Each row of a before or after table is a point. The points were changed in one or more steps. Then noise was added and the rows were shuffled. The steps act on how far a point lies along the listed directions, d1 being the first. What was done? A step turns or swaps two directions, mirrors them in a line or flattens them onto one, adds a multiple of one to another, or multiplies one. Angles are multiples of 10 degrees, from the lower direction toward the higher: turns from -170 to 170, lines from 10 to 170 but not 90. Use the fewest steps. Two steps may share a direction if one is a turn and the other turns, adds or multiplies; they go together, in the order done. Otherwise the lowest direction goes first.

Directions:
(1): [-22 -54]
(2): [-54  22]
Before (13 x 2):
[[ 23  22]
 [ 66  16]
 [ 66  -3]
 [ 71   0]
 [-32  -3]
 [ 54 -16]
 [ 25  13]
 [ 43   4]
 [-85 -29]
 [ 60 -12]
 [-65 -41]
 [-28  -1]
 [-46 -40]]
After, 13 rows:
[[ 34  52]
 [ 27   7]
 [ 50  51]
 [-81 -38]
 [ 33  30]
 [-19 -19]
 [-25 -20]
 [-60  -5]
 [ 31   1]
 [-76 -18]
 [ 46  47]
 [ 27  49]
 [ 58  33]]
Steps: swap d1 and d2

Directions:
(1): [-55  30  33]
(2): [36 61  4]
(3): [-27  20 -63]
Before:
[[ -9   6  23]
 [-19  -7  33]
 [ 40 -25 -41]
 [ 13 -37  44]
 [-13 -43  -6]
 [-17 -27  -3]
 [ 37 -25  19]
 [ 51 -22   3]
 [ 53   2   4]
 [  7 -12 -13]
 [ 13 -48 -35]
 [ -6 -41  47]
 [-71   9 -11]]
After (13 x 3):
[[ -25 -116   23]
 [ -70  -41   33]
 [ -17   18   -6]
 [  14   10   55]
 [  45   68   49]
 [ -12   -3   47]
 [ -52  -19   -7]
 [   4  -27    9]
 [ -94  -69   21]
 [ -47  -82   -7]
 [  34  -36   38]
 [ -62 -119    3]
 [ -41  -71  -72]]
Steps: turn d1 and d3 by 80 degrees; multiply d2 by 3

Directions:
(1): [-42  -2 -49 -51]
(2): [-70   4  21  37]
(3): [  3 -68 -34  32]
(4): [ -9 -47  53 -42]
Before (11 x 4):
[[  31   31 -115   -4]
 [   4  -19  -63    0]
 [ -21  -59    1    8]
 [   0   87  -70    9]
 [ -11  -28  -29   -9]
 [ -40  -15   -3    6]
 [ -54  -18  -33   25]
 [  12   25    2  -53]
 [  18   26  -21  -17]
 [ -39   51  -31   97]
 [  47  -42  -74  -18]]
After (11 x 4):
[[-46  21  15 -32]
 [ 33  13 -11  20]
 [ 18  13   7  55]
 [ -5  34  12 -18]
 [ 23  54  -3 -31]
 [ -9  -1  35 -25]
 [110   3   1  -9]
 [  7  90 -37 -15]
 [ 64 -55   5 -86]
 [ 93  74 -24 -24]
 [  5  11  40 -56]]
Steps: turn d1 and d3 by -130 degrees; swap d2 and d4

Directions:
(1): [-82  -2 -20  -2  35 -43]
(2): [-26 -59  30 -44 -56  -6]
(3): [ -1 -20  83  22  48   5]
(4): [  5  15  19  59 -48 -62]
(5): [ 40  20  13 -61  21 -62]
(6): [-35  75  38 -24 -27  25]
Before, 8 rows:
[[-16  27  12  64  43  -6]
 [ 63 -33  -4 -38  87   9]
 [ 54 -63  43 -73  37 -65]
 [ 54 -89  30 -95  31 -26]
 [ 58 -29  -1  37 -19 -23]
 [  8  43  16  22  -9  23]
 [ 24  56 -26  13  35 -21]
 [-40   8 -39  21  13 -14]]
After, 8 rows:
[[  44  -29   -5   40  -15  -40]
 [ -17    9  -45   -1   21   20]
 [  61  -27    2   -4   64  -27]
 [   2   32   33   96   14  -27]
 [  -3   46   22   31  -17    1]
 [  24   53  -22   -2   41   -9]
 [  53  -56   53  -34    9 -109]
 [  43  -82   34  -66   10  -71]]
Steps: multiply d1 by 0.4; add 1.5 times d3 to d4

Directions:
(1): [ 19 -61   8 -65  -4 -43]
(2): [ 59 -39 -31  35 -47  26]
(3): [ -6   3 -77  20  26 -55]
Before:
[[ -12   19   14   10  -28   54]
 [ -19    3   31  -43   16  -14]
 [  11  -20 -107  -23   65 -117]
 [ -28   74  -58  121    8   39]
 [  28  -16    3   28  -45   44]
 [  19    7  -67  -37   -7  -90]
 [ -14   46  -74   57    9  -17]
 [   7   36   17   26  -16   13]
 [   7   33   20  -23    1   -3]
 [   6  -86   43  -37  -62   48]
 [ -34   38   18   40    0   58]
 [  20  -31   50  -11  -37    4]
 [  -1   46  -41   84   25   18]
 [ -19  -26   -5  -31   27  -73]]
After:
[[ 13  -8 -26  16 -36  34]
 [ -4  -2   1  27 -17  42]
 [-23  33  -9  28  44 -14]
 [ 19  17   0  20 -22   0]
 [  8  -7  38 -19 -16  24]
 [-70  53  27 -69  98 -68]
 [-47  45 -17  40  31  -8]
 [-54  52  -9  -7  34 -31]
 [-30  57   3 -55  19 -60]
 [ 18 -78 -57  26 -55  18]
 [-28   1  51 -26  17 -25]
 [ 33 -34  -8  26 -39 -10]
 [ 19 -16 -55  33 -20  -9]
 [ 26  22  20 -15 -15  12]]
Steps: multiply d1 by 0.4; turn d2 and d3 by 70 degrees

Directions:
(1): [-59  45 -16  46  30 -59   2  36]
(2): [ 31  25 -11  10  30 -23 -87 -52]
(3): [ -5   2   9   0  89  20  52 -49]
Before:
[[ -1   9 -13  11 -19 -17 -19  18]
 [ -4  15   9  14  44   4  -2 -40]
 [  4   3   6  11 -24 -20 -20  27]
 [-11   7  -8 -15 -30   6 -14   6]
 [ -6  33 -21   5   6 -39 -46 -12]
 [ 63 -27   7 -32 -50  51 -27 -14]
 [ 68 -46  16 -40 -63  46 -11 -18]
 [ 22 -28   1 -35 -33  27 -24 -41]
 [ -9  16  14   0 121   4  48 -50]
 [  2  -3  -9  -7 -38  -5 -41 -11]
 [-15  -2  -4   2  17   6   9 -17]
 [-16  16 -42  31 -25 -20 -30  17]
 [ 17  -7 -22   4  -9 -23 -56 -27]
 [  4   9 -12   6  -6 -28 -14  13]]
After (14 x 8):
[[-16  -4  -5   0  -2   1   2  -4]
 [  5   8 -12   6   9 -26  -9   5]
 [ -4  13   5  12  -1  -4 -18 -13]
 [  2   4   9  10   9 -15  -7   6]
 [ 63 -26   8 -31 -21  56 -17 -30]
 [ 17  -6 -21   1   5 -21 -52 -33]
 [ -9   8   5  -3  11 -14   3  19]
 [ -1  11 -11  12   8 -12 -10   1]
 [ 69 -45  19 -39 -28  52   1 -38]
 [-15  18 -39  31   7 -15 -16  -3]
 [ 23 -27   1 -35 -23  29 -21 -46]
 [ -4  33 -21   6  12 -38 -43 -16]
 [ -8   9  -5 -15  -6  10  -5 -10]
 [  3  -2  -7  -7  -7   0 -27 -31]]
Steps: flatten d2 and d3 onto the line at 170 degrees

Directions:
(1): [ -9 -24  -5   3  90 -37 -18 -16  67]
(2): [103  13   7  22  25  42 -23  31   9]
Before:
[[ -95  -21   -2  -18  -55  -37   25  -33  -17]
 [  40   20    7    0  -66   27  -12    8  -42]
 [   7    3    9   16  -11    2  -33    7    4]
 [  58  -20  -17    4   28    7  -29    5   15]
 [   0   18   -1   -2   10    9    3   -8    9]
 [  -7   15   11   12  -71   21   26   22  -62]
 [-121  -26   11  -39  -46  -59   27  -37  -34]
 [-116   -9    3  -18  -31  -38   15  -41  -21]]
After, 8 rows:
[[  -6   33   16   -3  -98   37    6    8  -81]
 [ -89  -15    4   -7  -25  -37   29  -17  -19]
 [   2   24   28  -18 -116   30   23   21 -100]
 [  -8    6    3   -3 -105   21   18    2  -63]
 [  -2   21   -4   -5    3   11    2  -10    8]
 [ -66  -17   -1  -19   -8  -50   -5  -32   12]
 [ -16  -12    5   13   -2   -5  -34    2   16]
 [  31  -29  -21   -3   42   -9  -26   -5   26]]
Steps: swap d1 and d2

Directions:
(1): [-17  70  11  64 -38 -51 -17  26  -6  22  61]
(2): [ -3 -60  46   7 -20  22  22  18 -23 -67  79]
(3): [  3 -35  31  -2 -58 -63  53  47  31   3 -56]
(4): [  9  13  59   3  76  17  -8  88 -19  24 -14]
(5): [ 46 -14   7 105   7  13   9 -29 -37 -20 -48]
Before (9 x 11):
[[-16 -13 -24 -26 -26 -26   4 -23  21   5 -16]
 [  6   7  14 -24  25 -17  17  24   5   1 -40]
 [-20  -4 -46 -18 -63 -20   3 -91  23 -26  17]
 [  1  15 -20 -15  -6  15  -1 -15   5  -6 -37]
 [ -4   4   9 -23   9  -8   3   3   2  15 -42]
 [  8  29  11   2  -7 -19 -15  13   4   9  -2]
 [-15   0  -5 -27  11  -4 -12  42   9  30  22]
 [ -8  -7  16 -11  20  15  -9   9   4  -4  -7]
 [  2 -12  30   6  -1 -14  24  31 -12 -38  44]]
After, 9 rows:
[[  -8   26  -22  -40   16  -21   -8   -9   16   44  -79]
 [  11   44    1   -3    8  -24  -20   14   10   28  -24]
 [ -28   14  -40  -31  -24  -37   -6  -23   28   33  -32]
 [  -6  -75   77    2  -14    8   45   52  -36 -103  117]
 [ -21   27  -37    7  -70  -41   -4  -75   19  -17   29]
 [  -6  -11   15  -10   15   17   -4    2    3  -12   -7]
 [ -19    1  -10  -32   19   -5  -12   40    7   37    9]
 [   0   23   -7  -41   33  -23   11    9   20   22  -67]
 [   1   45  -46  -14   -1    1   -8  -25   15   23  -74]]
Steps: turn d1 and d4 by 20 degrees; multiply d2 by 3; add -0.5 times d3 to d5

Directions:
(1): [ 11  48  60 -17 -60  58   7 -37  14  26  47 -51]
(2): [  3 -26  37 -32 -46 -25  -1 -47 -95  16 -45  31]
(3): [ 10  61 -34  64 -53 -58  43 -28  23  12 -42  -6]
Before:
[[-10 -50 -12 -36  30 -31 -46  -2 -68  -8 -67  53]
 [-21  -8  35  16 -23  13  -8   0 -28 -22   2  21]
 [ 13  86 -30  66 -32  -5  29  23 110   0   6 -26]
 [ -5 121 -25  62 -50   7  74 -12  83  17  26 -69]
 [ -5 -28  -9 -14  11 -31 -10   0 -68 -10 -32  33]
 [  2 -18 -10  -9   7 -29 -10  -4 -65 -25 -39  46]
 [-11 -44   7 -33   3  23 -38  12  -7  -2  15 -11]
 [ -2  32  -5  -3 -36 -39   6 -27 -17  21 -16   4]
 [ 10 -23   1 -27   8 -30 -10 -46 -55 -17 -39  14]
 [-14  11   1  36 -51 -17  42 -19  -6   6 -27 -16]
 [ 10  85  18  60 -74   5  50 -33  49  20  37 -40]]
After:
[[  -1    4  -16   13  -56  -35   -4  -21  -11   10  -27   -6]
 [  -1  -55   74  -89   12   80  -54   23  -38   -7   40   19]
 [  -5   30  -61   45   31  -22   17   31   37  -14  -11   -1]
 [   5   36  -63   49   35  -28    5   36   41  -31  -11    9]
 [ -25  -19    0    8   15   44   13   27   27  -15   29  -26]
 [ -25  -35   81 -108   22  109  -17   -2  -61   11   71  -27]
 [  -9   20  -15  -12   21    7  -23   20   40   -1   35  -16]
 [   4   38  -88   58   36  -52   -5   22   68  -13  -48    8]
 [  11   30  -60   38   35  -26    7   -7   53  -27   -9  -17]
 [  -1  -16   79  -46  -12   81  -16   -5  -24    7   82  -20]
 [ -17   12   16   47  -22    6    6    6   10  -24    5    2]]
Steps: turn d2 and d3 by 140 degrees; add 0.5 times d1 to d2

Directions:
(1): [  1  67  64  46   5  32 -19  37  40 -16 -34 -31 -28  75]
(2): [ 38  40 -85  56  44 -10 -21  35 -20   7 -30   9 -60 -40]
(3): [-20 -20   3  37 -59  22 -38  61 -31  60  77  32 -22  17]
Before, 8 rows:
[[  42  -26  -46  -33   51  -17   23  -48  -18  -34  -34   -6    9  -71]
 [  49    2 -105   16   85   -2   -5   -4  -32   -3  -33   17  -33  -52]
 [   2   13   52   17    0  -22    0   39  -13   13    5  -13    4   54]
 [ -15  -10   24   18  -51    4  -17   22  -17   44   56   34  -12   23]
 [ -14   26   25   10  -15    3  -16   26    2   19   40    5  -10   28]
 [  33    6  -76  -18   53  -22    0  -54  -32   -5  -18   26    3  -87]
 [  34   -4 -119  -21   66  -47   14    2  -31  -12  -49   17  -38 -121]
 [ -56  -16   66  -12 -100   20   -7   26  -10   31   64   26   18    9]]
After, 8 rows:
[[ 20  32  53  14  30 -27  11  26   8 -16 -38 -35   5  45]
 [ -8  32  34 -48  12 -18  50 -59  31 -63 -67 -19  38 -33]
 [ -2  35  35 -18   9  -5   9 -14  28 -25  -3 -16  17  29]
 [  6  -1  49 -41   5 -21  26 -57  27 -29 -23  -9  28  14]
 [-43 -84 -45 -32 -73  -7 -21  52 -55  70 109  69 -11 -69]
 [ 25 -54 -62  10 -16   2 -16  22 -68  38  54  29 -23 -68]
 [-10 -41 -56 -13 -33   2 -34  -4 -73  59  87  60   9 -65]
 [-14 -74 -19  -5 -39  34 -26  26 -44  68 105  46  10   2]]
Steps: multiply d1 by 1.3; turn d2 and d3 by 120 degrees

Directions:
(1): [-42  44  28  46  71  42  -5 -63 -13 -10 -35  -1 -82 -13 -26 -61  15   0]
(2): [ -6 -33  15 -27 -23  38 -22  -8 -15  76 -16 -72   1  61 -11 -18  62 -80]
(3): [  5 -64  -7  46  50  10 -19  87  50 -32  -5  41 -22 -27  16  -8  31 -78]
(4): [ 18  -9   2 -20  15  -7 -48 -26 -16  40  72  42 -76  -5  49  63  67  32]
(5): [-57 -23 -52 -95  48  -2  20  53 -32  -4  17 -59 -40 -45  -4 -17 -18  18]
Before (13 x 18):
[[   3   30    9   65   24   16   26  -37    3  -41  -11   42    5  -31
    -7  -11  -49   20]
 [  -2   51   57   74   58   14   11  -39   23  -50  -54   33  -33   -5
     2  -45  -27    9]
 [  44  -45  -11  -63  -32  -10    8   46    1   34   19   -3   21   22
    36   54   24    3]
 [ -35  -11   -5   59   34   -7   28   30   31  -63  -63  -14   25  -26
   -34  -75  -11  -73]
 [ -42    9  -16  -16   68   18   27  -14  -31  -18    7  -29  -70  -22
   -32  -44  -26   10]
 [  -9   49   13   94   58   24    2  -18    4  -66  -79   27  -29  -16
   -36  -82  -36  -14]
 [  -3   20   15  -23   20    6  -15  -96  -21   -5   -8  -20  -28   21
   -21   -1   -3   46]
 [ -61  -30  -27  -52   61  -12   36   28  -17  -31  -26  -52  -26  -49
   -30  -52  -14  -15]
 [ -75   33  -20  -56   78   18   59   -9  -38  -37  -67  -60  -63  -42
   -37  -99  -60   15]
 [   5   52   25  -28  -70   73  -18 -119  -45   87  -23 -101   30  106
   -61  -22   43  -19]
 [ -11    4  -14   16   46  -27   -2    5    6  -35  -11   71  -49  -32
     2  -10    8    3]
 [ -14   64   19   15   -8  -26   17  -43  -21   -6  -27  -16   33   15
   -27  -32  -48   36]
 [   3   14  -16  -21  -51  -14   17  -12  -12   14  -37  -26   74   18
   -30  -14  -54    2]]
After:
[[  28  -22   -7  121   79   26  -26   73   86 -109   -1  118  -24  -57
    -4   -4    2  -40]
 [  -5  -10  -13  -17   68  -10  -21  -25    2  -58   12   27  -61  -37
     4    8  -13   51]
 [ -62   36   -3  -27   84   15   41  -26  -28  -40  -58  -18  -94  -49
   -29  -81  -39   21]
 [  42  -50  -14  -48  -26   -7   21   68    9   10   11   -2   47    6
    26   46    0   -5]
 [   0   80   41   69   18   43  -21 -107  -32    5  -70  -13  -41   47
   -41  -67    3   -5]
 [  34   22    8   78  -23  -22    5   -6   36  -35  -50   54   74    3
   -21  -13  -57  -17]
 [  -2   67   66   31   36   23   -4  -94  -15    4  -35   -7  -45   24
    -3  -39    2   23]
 [ -25   22  -10  -65    1  -15    4  -52  -53   46   -6  -14  -42   17
    -9  -10   25   18]
 [ -51  -10  -14  -40   54   -7   25  -11  -24   -9  -26  -48  -29  -24
   -31  -46    7  -10]
 [ -46    7  -20  -34   73   20   25  -15  -33   -4   21  -33  -83  -25
   -22  -33  -13   20]
 [   4   62   25   71   14  -28    5  -25   18  -36  -21   43   29   -4
   -16  -30  -52   29]
 [   6   47   25   37   -7   23   17  -91  -22    3  -10    2    6   11
   -10   -6  -34   31]
 [ -13   38   46   80  -19   19    6  -82    6    2  -74  -40   28   45
   -44  -78   28  -73]]
Steps: turn d1 and d4 by 20 degrees; add 1 times d4 to d5; mirror d2 and d3 in the line at 40 degrees

Directions:
(1): [ 50   2 -71 -33  54  -3  71 -79  18 -13 -12  28  40  24  15 -28   6 -40
  56  42]
(2): [ 35 -31  27   8  23  80  29  14   2 -15  44  52  18  10 -14  70 -64  26
 -53  71]
(3): [ 42  46  48  97 -46 -31   0 -26 -22  -5  69  43  29 -50  -3 -29  10 -49
  20  21]
(4): [ 82  -5  -6 -55 -25  -5 -46  73  14  38   3   6 -31   5  15  50  26 -92
  27  24]
(5): [ 37 -64  30  61  37 -21  56  47  16 -33 -21  35  -9  36  73   2  50  -2
 -21 -64]
Before, 12 rows:
[[  11   10   48   -3  -54   20  -31   59   -3   21   35   18  -41  -25
   -15   20   -4  -27   22   38]
 [  32   10   12   46   20   21   45  -12  -13  -13   55   41   25  -22
     4   10  -24    3   -4   46]
 [  88  -10   37   57  -14  -15   30   31   -3  -24   34   73   16  -23
    27   20   -9  -76   24   25]
 [-110   -4    7  -16  -20    0  -52   26   -2   10  -69  -66  -45    3
    -3  -34   -8   72  -43  -74]
 [  73   -3   34   69  -22   25    0   27   -2   18   70   58   36   -1
   -31   70  -15  -42    0   78]
 [  41   31   31   29  -37    6   -5   -9    3   17   33   20   11  -17
    10   24    1  -40   20   34]
 [ -74  -37    8   19   46    9   23    0   11  -18   -6   -3   11    9
    -6  -25    0   58  -13  -41]
 [ -85   -9  -10   14   -1  -42  -17   18  -26   -1  -37  -81    7    2
     3  -65   24   54   12  -70]
 [  -8    6   69   83  -41   -4   -9   11  -15   -2   39    0    2  -14
   -13   28   -6   11  -27  -18]
 [ -35  -14  -16  -19  -38   -1  -42   -8   23   17  -31  -21  -43  -16
    -8   -8  -32    5   -5    6]
 [  75  -40   28   75    9  -11   38    9   19   16   53   45   -4   23
    12   10    4   -7  -12   13]
 [ -79   24    2   18  -47  -17  -48  -24  -25    8  -19  -29   -2  -25
   -36  -58   -4   32   -1  -28]]
After:
[[-50  14 -55 -17   2   3   2 -70 -10  -2 -30 -11  22   2 -25 -69  -7  14
   31   7]
 [  8  35  52  44 -49 -19 -24  -2  -9  17  32   2   3 -26   8   7   8 -24
   15  -1]
 [-14 -42 -38 -20  67  17  55 -22  27 -16  -9  20  30  30   7 -16  10   7
   26  -4]
 [-50  24  62  46 -57  16 -10  18 -16  -3  29   1 -22 -33 -24 -21 -13  33
    5  11]
 [-84 -19 -50 -37  54  37  44 -62  18 -19 -69 -25   8  36   1 -48 -37  79
  -16 -17]
 [-51 -26 -67 -43  54 -23  36 -28  -8  -8 -60 -63  26  34  15 -59  18  32
   33 -32]
 [ 33   9  61  88 -47 -52 -18  61 -16 -17  18  36  -8 -45  21  -5  13 -56
   19 -35]
 [-14  15  31  84  -7 -30  36 -62 -13 -17  16   1  25  -7  -8 -21   8  19
    8 -23]
 [ 55 -26  35  78 -13 -41  12  18  13  26  43  24 -16  13  14 -17  26 -14
   -4 -17]
 [ 19  28  65 121 -51 -10 -26  19 -23  18  69  46  28 -27 -38  27   1 -24
   -2  31]
 [ 55  26  11  42  -4 -11  21   4 -16   2  57  38  14 -31   9   2   1 -39
   15  33]
 [-34 -16 -17  -8 -16  14 -17 -31  24   3 -28  -4 -25 -11 -15  -5 -46  24
  -11  22]]
Steps: turn d1 and d4 by 80 degrees; add -0.3 times d5 to d2; turn d2 and d3 by 30 degrees
